Each row is a point. To make a cloud, some directions were put in groups of two or more. Within a group, all points are equally far from the middle, so they leave a hole (a ring in 2 directions, a hollow ball in 3). The other directions are filled evenly. Then the cloud was stretched, turned, moved and blurred a little. Count the holes, and give their numbers of directions, smallest first.

Cloud, 21 rows:
0.086, 0.229, -0.253
0.271, 0.198, -0.147
0.157, 0.242, 0.101
0.063, -0.257, -0.224
-0.051, -0.289, -0.219
-0.192, 0.060, 0.141
0.205, 0.053, 0.169
0.139, -0.169, 0.135
-0.211, -0.179, 0.110
0.307, 0.158, -0.094
-0.044, -0.129, 0.200
-0.261, 0.022, 0.086
-0.139, -0.220, 0.127
0.046, 0.262, -0.214
-0.162, -0.310, -0.039
-0.288, -0.181, -0.170
-0.275, -0.039, -0.232
0.223, 0.267, -0.059
-0.253, 0.028, 0.092
0.304, 0.068, -0.172
-0.004, 0.297, -0.121
Holes: 1 (3)

Cloud:
-0.176, -0.096, 0.343, 0.224, -0.265, -0.132
0.285, -0.025, 0.059, -0.098, 0.069, 0.198
0.018, -0.349, -0.261, -0.054, -0.165, -0.070
0.287, -0.091, -0.313, -0.145, 0.124, 0.260
0.118, -0.260, -0.098, -0.324, -0.138, 0.247
-0.271, 0.075, -0.216, -0.009, -0.243, -0.057
-0.065, -0.152, 0.210, 0.080, 0.075, -0.293
0.033, 0.185, -0.074, -0.054, -0.152, 0.324
-0.032, 0.019, 0.250, 0.343, -0.010, -0.167
0.022, -0.260, -0.213, -0.263, -0.245, 0.123
0.238, -0.022, -0.056, 0.154, 0.242, 0.013
0.051, 0.045, -0.169, 0.099, 0.247, 0.174
0.291, -0.187, 0.117, -0.232, 0.072, 0.205
0.037, 0.053, 0.011, 0.259, 0.213, -0.019
-0.157, 0.320, 0.052, 0.267, -0.090, 0.168
0.054, -0.277, -0.049, 0.267, -0.331, 0.034
0.116, 0.080, 0.160, -0.246, -0.142, -0.045
-0.210, -0.038, -0.068, 0.197, 0.097, -0.134
0.009, 0.132, 0.064, -0.203, -0.004, -0.116
0.029, -0.217, 0.229, -0.082, 0.306, 0.060
-0.073, -0.306, -0.269, -0.287, -0.102, 0.222
-0.016, -0.221, 0.000, -0.313, 0.101, 0.095
0.068, -0.364, 0.115, -0.005, -0.443, 0.090
-0.124, 0.167, -0.161, 0.367, -0.238, -0.085
0.290, -0.242, -0.219, 0.102, 0.029, -0.112
0.260, -0.224, 0.098, -0.090, -0.311, 0.210
0.060, -0.174, 0.021, -0.090, -0.288, -0.100
0.015, 0.133, 0.198, -0.007, 0.120, 0.177
0.056, -0.139, -0.164, -0.113, 0.299, 0.002
0.270, 0.163, 0.217, 0.096, -0.168, 0.007
-0.147, -0.181, 0.132, -0.239, 0.035, 0.144
-0.185, 0.023, -0.053, -0.261, 0.012, 0.069
0.039, 0.277, -0.189, 0.281, -0.236, -0.078
0.039, 0.318, -0.080, 0.223, 0.178, 0.082
0.283, -0.016, -0.178, 0.075, -0.014, -0.074
-0.076, -0.091, -0.256, 0.097, -0.436, 0.023
0.067, 0.386, 0.134, -0.022, 0.113, 0.145
-0.185, 0.085, -0.234, 0.306, -0.172, -0.113
0.013, 0.195, 0.201, 0.042, 0.217, 0.104
-0.113, -0.416, -0.315, 0.089, -0.301, 0.030
-0.234, -0.033, 0.366, 0.132, -0.171, 0.048
-0.046, 0.270, -0.099, 0.244, -0.325, 0.229
0.173, 0.256, -0.086, 0.244, 0.045, 0.070
0.270, -0.269, -0.249, 0.158, -0.279, -0.007
0.130, 0.131, 0.167, 0.249, -0.200, -0.154
0.122, 0.285, -0.301, 0.009, -0.093, -0.011
0.161, 0.217, 0.292, 0.152, 0.246, -0.152
-0.325, -0.111, 0.066, 0.027, -0.167, 0.112
0.034, -0.372, -0.138, -0.323, -0.174, 0.209
-0.082, 0.071, -0.098, -0.120, -0.343, -0.004
-0.293, -0.076, 0.146, -0.052, -0.244, 0.138
-0.161, 0.053, 0.085, 0.325, -0.147, 0.048
0.040, -0.113, -0.179, 0.117, -0.352, 0.314
0.209, 0.144, 0.008, 0.077, -0.312, 0.090
-0.320, 0.030, -0.083, -0.150, -0.236, 0.067
-0.066, 0.086, -0.180, -0.028, -0.089, 0.367
Holes: 1 (4)
